Rows are points. Each copy is the shape, with its points in the same order, stretched, turned, moved and blurred by noise. Say if it was mirrored as well.

Shape:
[[-20  17 -15]
 [ 21 -26  23]
 [ 17  19  20]
 [  1  18 -82]
 [-22  -1  24]
 [ 17  14   1]]
Copy 1:
[[ 12 -23 -20]
 [ 18   2  30]
 [  6  27  -6]
 [-33 -55 -40]
 [ 46  -8   5]
 [ -9   9 -10]]
Copy 1 is: mirrored
Copy 2:
[[  9   4  21]
 [ 30   5 -40]
 [  0  42 -27]
 [-54 -56  41]
 [ 51  26  -1]
 [ -6  19 -15]]
Copy 2 is: only turned

Shape (10 x 4):
[[ 21 -22  12 -16]
 [  8  27  11  28]
 [-27   6 -13 -32]
 [  2 -48  -7  -4]
 [  0  16  36  33]
 [ 22 -34 -16  -7]
 [ 32  -5 -25 -11]
 [ 32  27  15  43]
 [-20 -37  31   0]
 [ 25  25  -6  38]]
Copy 1:
[[ 18  29  32   3]
 [  6 -12 -18  17]
 [-13  -7   8 -54]
 [ 10  61   7 -15]
 [-14  -4 -10  24]
 [ 33  50   9  -3]
 [ 47  20   8   0]
 [ 29  -6 -20  46]
 [-27  42  17 -12]
 [ 30  -4 -32  28]]
Copy 1 is: mirrored
Copy 2:
[[-21  28   4  -8]
 [-14 -26 -50 -46]
 [ 27   6 -21   6]
 [-15   1  26  17]
 [-30 -22 -59 -40]
 [ -3   9  32  -2]
 [  9  15  17 -22]
 [-26 -25 -45 -67]
 [-28  -6 -16  19]
 [ -6 -35 -33 -54]]
Copy 2 is: mirrored
Copy 3:
[[  2 -36   7  28]
 [-33  20  43   7]
 [ 18   8   7 -23]
 [ -6 -46 -29  19]
 [-47  -9  47   0]
 [  4 -24 -23  33]
 [ 13   7  -3  35]
 [-40  16  48  28]
 [-23 -63   0  -7]
 [-34  30  30  23]]
Copy 3 is: only turned
Copy 4:
[[  4  33  14 -24]
 [ 52 -24   1 -25]
 [-45  -4  -7  -4]
 [-15  40  16  22]
 [ 54 -28  28 -28]
 [  1  45  -4   3]
 [ 11  31 -28 -14]
 [ 86 -16  -3 -35]
 [-11   9  51   7]
 [ 70 -14 -19 -19]]
Copy 4 is: mirrored

Shape, 9 rows:
[[-26  31  30  22   1 -24]
 [ -4  32 -24  28  14 -26]
 [ 12  12 -17  -2 -20  26]
 [ -1  -1 -54  33   5  13]
 [-27 -14  12  -7 -11 -15]
 [  9 -10 -40 -15  16 -30]
 [-25 -30  30 -30  26 -10]
 [-18  36 -15 -16   5 -11]
 [ 28  53   4 -40  16   5]]
Copy 1, 9 rows:
[[  6  28 -21 -31 -36  21]
 [ -1   4 -50 -26  11  33]
 [  6 -24   3 -14  30 -17]
 [ 21 -49 -42  -9  24   8]
 [ 26  10  -3  27 -22   4]
 [  7   7 -41  37  34  20]
 [  5  29 -14  53 -41 -16]
 [ 18  27 -41 -20  11 -12]
 [-34  42 -24 -20  32 -35]]
Copy 1 is: only turned
Copy 2 (9 x 6):
[[ 72   3  26 -29 -25  -1]
 [ 30  35   7  -9 -56  27]
 [-22  14   6  28  -7 -29]
 [-15  56 -25  18 -43  12]
 [ 20 -12  -5 -23 -19  -8]
 [-34   6  -8 -13 -40  41]
 [  6 -30  18 -73  18  11]
 [ -2  22  37 -24 -44 -10]
 [-24  -8  71 -18   3  -4]]
Copy 2 is: only turned
Copy 3:
[[ 33  64  12   1   6  22]
 [ 25   2  24  24  43  35]
 [-32 -26 -34  41  -3 -12]
 [-25 -41 -30  11  40  31]
 [-29  33   1 -19 -21  17]
 [-27 -42  50  -4  29   0]
 [-18  48  17 -66 -20 -29]
 [-25  30  21  23  28  -3]
 [ -8  10  31  43  19 -65]]
Copy 3 is: only turned
Copy 4:
[[ 29  28 -19 -10  -9 -44]
 [-17  35   3  28 -37 -17]
 [  0 -21  43  14  -7  22]
 [-39   3  11  44   9  25]
 [ 13 -10 -35 -20  15 -20]
 [-19   5 -28   3 -37  11]
 [ 26  18 -50 -51  21 -17]
 [-13  24  20 -19 -29 -28]
 [ 15  31  66 -29 -67   1]]
Copy 4 is: only turned

Shape (13 x 8):
[[ 18  21  29  13  -6  -5  26  42]
 [  8  22 -29  13  25  11  36  18]
 [ 16   1 -26   5 -29  28  -1   7]
 [ 23  17  35  23  45  -9  17 -36]
 [ -5  34 -23  44 -13  11 -13 -38]
 [-54  16   0 -38  35   8  47  24]
 [ 36 -21 -36 -36 -36 -30  10 -10]
 [ 16  39 -36  -5 -13   9   4  34]
 [-13   8 -12  -6  24 -33 -17  -7]
 [-16  -8 -37  18 -17  10  23  11]
 [ 20   1   9 -22  12 -39  14 -11]
 [ 14 -20 -15 -20 -29  19 -11  26]
 [ 21  10 -10 -21  43   9  33  -3]]
Copy 1 (13 x 8):
[[-32 -14  30 -30  11  -5  22  33]
 [-43   2 -32 -16  -6 -17 -38  38]
 [-17  -3 -16  34  32  -8   9  27]
 [-29 -18 -27 -15 -43  17 -11 -10]
 [-29 -14  -8  60  12 -18 -19  -9]
 [  0 -25 -26 -33 -17 -27 -48  64]
 [ 17  46 -32  32 -30  10  41   7]
 [-36  24  -6   7  16  -7 -19  41]
 [ 30  14 -17 -10 -24  -3 -18 -13]
 [-19  -9 -17   9  21 -34  -1  22]
 [  9  17 -21 -16 -45  15  13  -1]
 [  6   7 -15  14  29  -3  26  28]
 [-21   6 -58 -23 -45  13 -28  36]]
Copy 1 is: only turned
Copy 2, 13 rows:
[[ 25  53 -26  38  24  28  -5  27]
 [ 32  21 -52  -1   0  60  -2   4]
 [-35   3  13  -4 -22  23  18   6]
 [ 56  75 -21   9  26  40 -36 -37]
 [ 15  27   7 -49 -52  37 -27   9]
 [ 49 -27 -42  -1  70  53 -40  26]
 [-38 -24  17   0  -2 -28  59 -10]
 [-12  -3 -42  -8 -30  18  16  28]
 [ 42 -22 -15   3  -8  -1 -15 -17]
 [  8 -10   2  -5   0  44  12  11]
 [ 24  15 -12  16  29  -6   5 -19]
 [-45 -28  20  23  -2  -2  32   5]
 [ 20  18 -44   6  29  39  -7 -28]]
Copy 2 is: mirrored
Copy 3 (13 x 8):
[[ 21  10   0  -7 -27 -25  71 -13]
 [ 22  15  -5 -15   5  18  31 -68]
 [ 18 -43  10  -4 -35  13  19 -25]
 [ 21  46 -12 -67  22  28  10  26]
 [-12 -34 -39 -61   0   5 -12 -21]
 [-26  70 -48  17 -23  34  43 -45]
 [105 -22   9  38 -25  -8 -25 -29]
 [ 31 -38 -22  14 -21  11  58 -67]
 [ 11   7 -45  12  35   6   3 -14]
 [  4 -14   0  -7 -20 -13 -10 -58]
 [ 68  33 -23   7   2   2   8  -3]
 [ 23 -39  15  35 -35   9  19  -5]
 [ 39  40   4  -7   2  56  29 -33]]
Copy 3 is: mirrored

Shape (14 x 9):
[[ 18  -2  31   1  19 -30  -7 -64 -14]
 [ -6  31 -16  -6  26  23 -11 -24  19]
 [-47 -23  -2   4 -14 -21   7  21  24]
 [ 31  31 -25 -41  -7  17  29 -27  51]
 [-51 -73 -17   6  26  20  30  24  17]
 [ -8  36 -29 -28   9   0  40  -4  88]
 [ 11  28  22 -33   6  18 -24 -28  18]
 [ 30  14  -5 -19  16  11 -21 -28   5]
 [-16 -42  19  34  -5  -5  12   6  51]
 [  3  15  22 -13  -1  38  34 -28 -44]
 [-15 -32 -43  45   5   7  16  34  21]
 [-13 -39   4  56  27   5  -2  34  43]
 [-10   6 -14  11  -3  38   6 -52   9]
 [-14  25   2  -4  42  17  10 -17  -1]]
Copy 1 (14 x 9):
[[ -4 -35   0 -30  22  45  24 -48   9]
 [-35 -37 -17  -3 -10  29  44  22 -19]
 [ -5   5  -6   1  10  -2 -47   3 -28]
 [-23 -13   8 -27 -30  62  51  46  -7]
 [ 57  23 -13  24 -19 -12 -37 -40 -58]
 [-18  -9 -13 -28   2  47  38  84 -27]
 [-41 -48  22  -5  11  47  36  30  -7]
 [-21 -36  -2 -15 -23  13  37   0   1]
 [ 30  21 -17  32 -12  25 -39   9   3]
 [-18  24  32  24   0  70  47 -51 -33]
 [ 18  40 -51  24 -62 -36 -35 -12 -11]
 [ 30  22 -47  50 -30 -29 -34   1   9]
 [-19 -12 -18  15 -28  74  27 -12 -17]
 [-21 -22 -13  -1  10  23  50  -9 -34]]
Copy 1 is: mirrored
Copy 2:
[[-58 -26 -14  12 -46   6  30   7 -32]
 [-50 -16   6   8  18  -5 -19 -21  -2]
 [ 21  12  11  18 -19  11 -25   7 -34]
 [-41  23 -38 -17  25 -52 -25  26   1]
 [ 30 -11   4  29  -6  59 -33  46 -20]
 [ -8  15 -14  31  14 -54 -70  19   4]
 [-48 -28 -39  -4  11 -22  10 -20 -22]
 [-44  -3 -23  -5  20 -16  20   0  -7]
 [ 27 -12  18  42 -19  -2 -12  45 -55]
 [-43 -40 -24 -73 -17  22  -6  24  -4]
 [ 27  25  54  16   5   7 -25  43  -3]
 [ 40 -16  49  59 -11   8  -6  29 -20]
 [-66  -1  14 -16   9  10 -24  19 -40]
 [-38 -40  13  -5  -9  14 -16  -9  15]]
Copy 2 is: mirrored
Copy 3, 14 rows:
[[ -6 -19 -32  10  12 -37  -9 -35   2]
 [ -6 -13  25  13  16  -1  17  33 -15]
 [ 31   1 -24 -22 -28   2 -34  -1  29]
 [ -4 -15 -27  -1  34  56  -5  22   8]
 [ 33  24   1 -16 -21  -7 -64  35  -9]
 [ 28   1 -48  -4  15  49  12  45  18]
 [  1 -17   2  34  16  11  -5  -7  16]
 [-24 -10   8  18  26  -2   1   7   1]
 [ 10   4 -44  -4 -47  24 -49   1   1]
 [  8  -9  36  -4  32   6 -22 -34 -32]
 [-19  19  17 -37 -28  13 -21  36 -23]
 [-11  32 -13  -3 -45   6 -26  26 -16]
 [-19 -42  24  -1  -2  20 -25  16 -39]
 [ 14   7  21  11  26 -19  18  16 -21]]
Copy 3 is: only turned

Shape:
[[-27 -21  -4 -38 -19  17  51   4 -17 -13   4 -10]
 [-20  -6 -31  10 -12 -21 -47 -14  10  50  -3 -32]
 [ 16  28  13  38 -21  -8 -38 -26  18   3  -6 -39]
 [  3  31  20  27  -1 -11 -60  10   3  40 -19 -15]
 [ 14   9 -20  30  23  10 -35  20  -4  37  -9 -42]
 [-16 -22 -18  -6 -41  14  36  17 -20  -2   0  38]
 [  4 -38   3  -8  16  -1  32  11  20  -5   8  18]
 [-14  -2  26  30   1 -20 -53  25  -8  32   5 -44]
 [  2 -23  21 -54  -2  20 -19 -18  36   9 -39 -31]
 [-58  -6   7  -7  17  17  13 -12 -10 -23 -22  10]
 [-27  15 -20 -37   7  12  12   6  51  -2 -62 -23]
 [ -5  44   1 -16  -7 -25 -45  21  11  16   8   4]
 [-27 -29  12 -16   4 -18  55 -19  -9  20 -10  10]
 [ -8 -21 -15 -20  14 -18  21 -33 -23 -21 -27  27]
 [ 25  35   1   4   7 -24 -70  10 -20  21  -8 -58]
 [-21 -13   2   2   2  29   8 -23 -49  22 -32  48]
 [-11 -23  17  -4  -6 -16  63 -16 -35  17 -53  14]
 [  7  38   7  11  16   5 -25 -12   1  55  24 -37]]
Copy 1 (18 x 12):
[[ 17 -16  33  -6 -14  11 -12 -52 -41  -5  32   7]
 [  3  13  51 -34  22   7   0  30  37   3 -17  -1]
 [  0   1   6 -28   3 -18   9  45   2  14 -41 -12]
 [-15  17  11  -2  -2   7   6  74  20  20 -25 -27]
 [-32  34  34 -13 -15  -9  21  30  31   7 -13 -16]
 [ -5 -19  15   8  21  -2 -22 -30 -39   4  54   1]
 [ -9 -15  -7   6   7   5   7 -34   5 -36  23  -2]
 [-25  14  21 -21   5  37  31  52  23  24 -13 -28]
 [ 11 -33  51   3 -26   5  -5   8   6 -37 -14  -7]
 [ 15 -20  15 -20 -11  23 -40 -26 -11   4  19 -28]
 [ -4  -7  32  -7 -43  -4 -51  -5  -3 -23 -14  31]
 [ 12  13  -9  15 -13  15   2  51  17  21  -6  17]
 [  7  -5  15   9  20  14 -13 -51 -23 -41   8 -12]
 [ 25 -25   4  12  11   3 -23 -51   8 -12   0 -26]
 [ -1  22  33   5 -23  11  38  54  39  41 -49 -14]
 [ 11  -6  26  18  22  -6 -31 -15 -11  -2  34 -62]
 [-15   0  25  33  21   6 -18 -45 -42 -22   2 -35]
 [ 10  39  12 -16  -6  -8  29  40  13  -9 -21 -12]]
Copy 1 is: only turned
Copy 2 (18 x 12):
[[ 10  16 -20  -5   6   6  34 -14 -26 -46 -26   4]
 [-43  13  30  32  15  10 -69  45  16  -4  30 -22]
 [ 17 -28  23   9  16  -3 -12  78  26  18  15   3]
 [ 27 -22  22  47  16  25 -48  42  23  18  38 -23]
 [-29 -41  -4  27  35  -6 -51  19  15   9  24 -30]
 [ 12  39 -14  18   2 -32  37 -31 -14 -36 -19  21]
 [  8  11 -36 -20 -31 -23  21 -31 -32  -9 -18 -16]
 [ 31  -5  21  19  43  17 -60  32  -7  61  34 -46]
 [ 26  12 -27  -8 -16   5 -16  77  -3 -55  34 -32]
 [ 21  27 -44  26   1  31  -2 -12  11 -42 -61 -13]
 [ -6  -3 -61  47 -24  53 -16  63   0 -92  -9  34]
 [ 22 -15   2  27   5  73 -31  12  18   4  65   7]
 [ 26  25   1  -9 -20   5   6 -50 -20 -38 -43 -36]
 [  8  11 -10 -39 -10  -8  -4 -43  27 -65 -34 -10]
 [  4 -59  34  -5  51  27 -73  39  34  18  79 -22]
 [ 22  13 -14  27  -2 -26  -2 -48  31 -59 -41 -54]
 [ 46   6  10  -8  -2 -33   2 -47  -6 -56 -55 -23]
 [ -7 -48  25  32  14  42 -19  11  14  15  42 -49]]
Copy 2 is: mirrored
Copy 3, 18 rows:
[[-11  33   5  39  -4 -17  20  28  10  22 -51 -30]
 [ 29  23 -21  26 -12  -5 -25  11 -38  24   0  57]
 [ 17  21 -38   9 -47  32 -17 -36  23 -10  33  40]
 [  0 -10 -13  -5 -15  25  -2  25  -8   6  56  51]
 [ 10 -14  -1  48  14  26  -8 -13 -17  14  17  35]
 [-20  16  26  30 -11 -23  -9  75  33  -3 -24  12]
 [-36  -9  17  23   0 -21   7  14  -2 -24 -30  15]
 [ 13  20 -38   8  22  18  -7  10   9   4  29  37]
 [-31   4 -26  16 -40   0  86   9 -67   5  11  17]
 [ 24   8  19  -1 -10 -14  33  41  -2  -3 -45 -37]
 [  3 -15  44  19 -32 -35  75   5 -56  28  23  -6]
 [-14  25  16 -23  -7   3 -10   3  -2  38  46  30]
 [ -3 -26 -23  23 -14 -43   0  43 -16 -14 -61  -6]
 [ -5   8  14  18 -29 -10   5  45 -35 -18 -39 -31]
 [ 10  32 -38  26   6  43  -4 -22 -16  48  56  21]
 [  0 -28   4  12 -26  19  20  91 -21 -21 -44   2]
 [ -5 -40 -34  42 -32 -15  15  87 -17 -26 -31 -30]
 [ 11 -10 -29  13 -19  35 -20 -50  -7  32  -1  40]]
Copy 3 is: only turned

Shape, 18 rows:
[[ 14 -31  -8  21 -23 -34   1   1 -25 -11  43  10]
 [ -2  -7 -28  14 -20 -20  14 -10 -45  -1  12  38]
 [ -3 -13 -31 -37  -6 -14  -8 -15   3 -30 -16  -8]
 [-35   1  39 -33  19  -6 -25   7 -11 -53 -27 -40]
 [ 43  12 -12  23 -19  -7   5 -43 -10  12  30   7]
 [ 17  13  42 -26 -16   8  46 -17   7  13 -22  19]
 [  3 -59   1  10  21 -15 -18  13   2 -26  -9  -4]
 [ 35  22  33 -18  -4  16  29 -27 -38  33 -11   4]
 [ -2  -4  12 -26  21  31 -12  38 -14 -13 -15 -29]
 [-18 -11   6   2  37  30   5   5   4 -38 -24 -21]
 [  8  -2 -25  34 -37 -30  37 -16 -10 -23  30   8]
 [ -2 -25  -4  18 -25 -20 -18  18   9 -37 -18 -25]
 [-17 -33  -9 -16 -13  -2  25 -18 -17   2  26 -27]
 [-46   1  27 -19  19  24 -34  31  22   7 -44 -33]
 [  3  -4 -14  23 -30 -13  22 -39 -27  -8  42  25]
 [-14  15  25 -38  39   1  -6  25  21 -10   1 -10]
 [ 38  35  23 -37 -25  37  42   0 -19  13   2  11]
 [-30 -28  20 -30   2  37 -36   4   6 -39   1  -4]]
Copy 1, 18 rows:
[[ -7  44 -38  11  44  16 -12 -56   1  -6  22 -31]
 [ 26  58 -10 -37  14  13 -49 -35 -14 -34  -3 -26]
 [ 40  -2 -13  17   5 -26 -13  34 -15  -8   3  -9]
 [ -9 -16   5  34   6  -3  16  79 -74   1  66  -8]
 [-20 -10 -21 -17  15  15 -13 -27  45 -31  -5 -35]
 [-19  -5  23 -16 -88  21 -10   0   6 -27  40  -1]
 [ 18  18 -44  28  34 -10  27 -31 -42  17  11 -18]
 [-60 -35  15 -50 -48  27 -36  -9  10 -50  12  -5]
 [-38  -5   4  -2  16 -21  -6  28 -38  24   9  12]
 [  6  16 -18   0 -11   8  30  44 -43  17   6   1]
 [ 12  72 -24   4  13  16  -7 -24  15 -27  22 -33]
 [  6  26 -34  32  34 -37  30   9 -17  16  50 -36]
 [ -4  22 -35 -22  14  36 -23 -10   2  -7  31  32]
 [  2 -17  25 -15  10 -30  44  44 -46  22  54  29]
 [ 16  50 -25 -30  19  50 -26 -36  17 -25  14 -30]
 [ -2  -4  49  34 -16  -8  28  34 -35   4  15  29]
 [-55  -8  36 -25 -66   7 -55  13  24 -13   3   1]
 [ 27  -2  -9   5  14   7   4  35 -31  55  27  -7]]
Copy 1 is: mirrored
Copy 2, 18 rows:
[[  8 -33  54  -3   3  38   0   0 -48 -42  31 -10]
 [ 39  13  37 -23  28  26 -29  -6 -29 -40   8  23]
 [-18  36  -4 -18   5  30 -12  27 -32  36  -5   9]
 [-67  69 -49  44 -12   8  -8   4 -25  13  29 -23]
 [ 19 -10  40  -2   1  15  40  25   3 -50  17  11]
 [ 17  43  -4  26  14 -51  19  16  43  11  52  54]
 [ -3 -30  -3   2 -20  47  -5 -16 -46  10  10   8]
 [  8  54   1  19  30 -17  41 -27  61 -38  53  39]
 [ -4  46 -40  21  -5  42  -2 -37  21  17  43 -29]
 [ -6  30 -64  12 -13  36 -23  12   3  20  22  -4]
 [ 34 -14  32 -23   7  13 -15  55 -48 -33  38  -7]
 [ 13  -6   1  -9 -44  12   0  23 -63   0  33 -23]
 [-47 -13   6 -39  22  20 -17  -2   6  -6  37  -6]
 [-24  23 -51  17 -23 -27  -3 -27  20  43   2 -19]
 [  6  -8  47 -17  11  19 -15  33 -16 -54  19  19]
 [-27  30 -35  60  18   8   5  -5  15  51   8 -24]
 [ 37  75   1  24  16  -5  21  -1  69  -7  75  21]
 [-46  31 -11  17 -45  38 -26   0   9  20   9   9]]
Copy 2 is: only turned
Copy 3 (18 x 12):
[[ -8  16 -13   0  41 -43  30  11  14  41  17 -35]
 [ 15  16  14  11  32 -51 -22 -14  -8  -3  14 -62]
 [-56  17 -10 -22  -3  21 -20   3   0   6  16  -7]
 [-89   0   4 -46 -46  16  36   6 -18 -20  -2  23]
 [ 32  -3 -17 -45  29 -10  -7 -26  -4  25  -1 -47]
 [ 32   9 -29 -14 -42   8 -17  10 -38 -17  25 -11]
 [-68 -21 -17  21  16 -11  21  31   1  41 -13   0]
 [ 44   1   1 -33 -20   5 -13 -33 -73  -9   5 -42]
 [-50 -13  19 -12 -10  24  18  -3 -51   8  -9  40]
 [-56 -47   3 -12  -5  22  11  -7 -18  -6 -15  21]
 [ 15  20 -25  -1  42 -32  18 -15  38   6  22 -42]
 [-60  19 -15  -3   4   6  37  19  32   9 -15   1]
 [-28  -3  15 -11  14  18  20 -19   0  31  46 -35]
 [-72 -21  33  -5 -62  32  -2   2 -15  -4 -20  51]
 [ 28   2   3 -29  39 -34   0 -14  18   9  29 -70]
 [-44 -14 -21 -12 -41   2   0  14 -35  13   8  69]
 [ 52  16  -7 -38  -9  17 -13  -9 -73 -18  24  -3]
 [-64 -25  31 -48 -14  24  10  47  -3  10  15  15]]
Copy 3 is: only turned

Shape (15 x 12):
[[-18 -13   0  31 -56   3   5   6  47 -18  31  20]
 [ 23 -24  16  22  18  33   8  43  24  33 -25 -23]
 [ 12  26 -10  -1 -38  33   7  -3  -7  -1  30  -4]
 [  9  31  29  29  16  19 -15  10  27 -31  42 -19]
 [ 35 -24 -23  28   5 -21   8  -6 -38  12 -39 -21]
 [ 14  47   6 -17 -44  23  12 -29 -23 -18 -16 -50]
 [ 31  -7 -30 -40  -3 -37 -43  41  32 -19  16 -47]
 [ -8  53 -23   6   6  -3 -36 -12  12  40  -6  -4]
 [ 24  -4   2  -6  19  -4  10 -40 -23  32 -34  11]
 [-22 -15  29   4 -61 -15 -40  30  27  46  43  16]
 [-14  23 -19 -37 -45  -9  -4 -34 -23 -35 -18 -34]
 [-28  25  19  -3   4  29 -19  35  -8   8 -21  -4]
 [ -8  42   1 -33   6 -33  -7  12  -9  24  46   0]
 [ 39  34  13 -39 -46  23 -41  33   2 -10  42  -4]
 [ 23  -2 -28 -12   3  16 -25 -38 -28  43  35 -10]]
Copy 1 (15 x 12):
[[  1 -16 -38  -4  45  10  29 -18   3  19  30 -35]
 [  9  25  35  -7 -24   0  25 -46  17  51   7 -45]
 [ -8  33 -32  20  12 -21  15   5  -7   5  19 -37]
 [ 27 -17  17  -9   4   7  34  22 -17  35  28 -37]
 [-12  23  33  -2 -11  -3  41 -24  27 -42   1   3]
 [-26  37 -21  58  -1 -16  32   9 -25 -27 -23 -53]
 [ 16  37  46  53  49  28 -18   5   5  43  -5   9]
 [-37  11  -3  24  -1  -4  -5  34  44  16  -3  -1]
 [-28  29  -3 -20 -31 -10  29   9  19 -16 -20  20]
 [-30  29 -34 -14  31  63 -12   6  38  25  61   3]
 [-48  22 -30  63  23 -13   5  13 -22 -40 -28 -13]
 [-31   7 -15  32 -31   1 -18  -7  11  21  12 -10]
 [-15  27 -16  -6   3  19 -35  49  14 -11   6  17]
 [ 17  61 -25  56  18  23 -16  21  -4  47  30   2]
 [-45  51   8 -21   6 -18  12  33   8   0  29   5]]
Copy 1 is: only turned
Copy 2, 15 rows:
[[ 36  -2 -30 -28  -4   6 -36 -22   9 -29  -5  40]
 [-22 -49  49  17  19 -26 -17  32 -48  32 -41  12]
 [  1 -18 -20 -24 -21 -17  -3 -50  27  13  17  -4]
 [ -9 -49 -17 -43 -18 -25  -1  -9 -22 -26  43   6]
 [  0 -23 -10  62  42   3 -26  29   1  50   5 -55]
 [ -1 -10 -57  -3 -22 -41  34 -44  -2  27  23 -48]
 [-28   1 -30 -29  73 -40  43  47  13  26  21  36]
 [  8  31  14 -35  18 -33  36   7  53 -45  -3 -31]
 [-40  13  -4  42   1   0 -14   0  19   5 -44 -53]
 [ 23 -32   5 -30  13  17  29 -15  48 -64 -48  58]
 [  2  40 -70  -6   5 -12  31 -32  22  13  15 -34]
 [ -4  -7  39  -4  -7   6  34 -11  -6 -10  -9   8]
 [-34  14 -12 -20 -27   2  54  12  78 -22   0  11]
 [-29 -34 -10 -28   3 -24  57 -50  39  -4  33  46]
 [-13 -13   7 -40  17 -16 -19 -38  66   5 -22 -54]]
Copy 2 is: mirrored
Copy 3 (15 x 12):
[[-48   6   8  41 -21 -28   8  46  34  11 -34  11]
 [ 15 -10 -32  63  46  18   3  23 -10  17  41 -16]
 [-18 -16 -10   3 -36  22 -14   9  21 -30   2  20]
 [ 22 -21  16  15   6 -33 -49  49  19   7  19  20]
 [ 13 -33 -30   1  28  17  57 -43  -1   2   3  -5]
 [-16 -28  24   1 -44  25 -20 -46   6 -40  -1  16]
 [-15  39 -19  19  29 -32 -10 -24  12 -21  39  71]
 [  7  18 -19  -9  -2  29 -48 -14  -5  14 -22   7]
 [ 25   0   1 -22  12  49  32 -26 -15  17   9 -19]
 [-30  41 -16  40  11 -26  -3  53 -35 -27 -40  25]
 [-30   7  28 -15 -53  -3   6 -60   5 -42 -10  16]
 [ 17   2 -10  27  18   2 -40   6 -10 -23  -9 -44]
 [-16  22  12 -48   5 -12 -40  12 -18 -25  11  31]
 [  1  12  -3  33  -5  10 -33  19  15 -64   5  58]
 [ 20  13 -39 -30 -23  40  10  -2 -17  -9  25  20]]
Copy 3 is: only turned
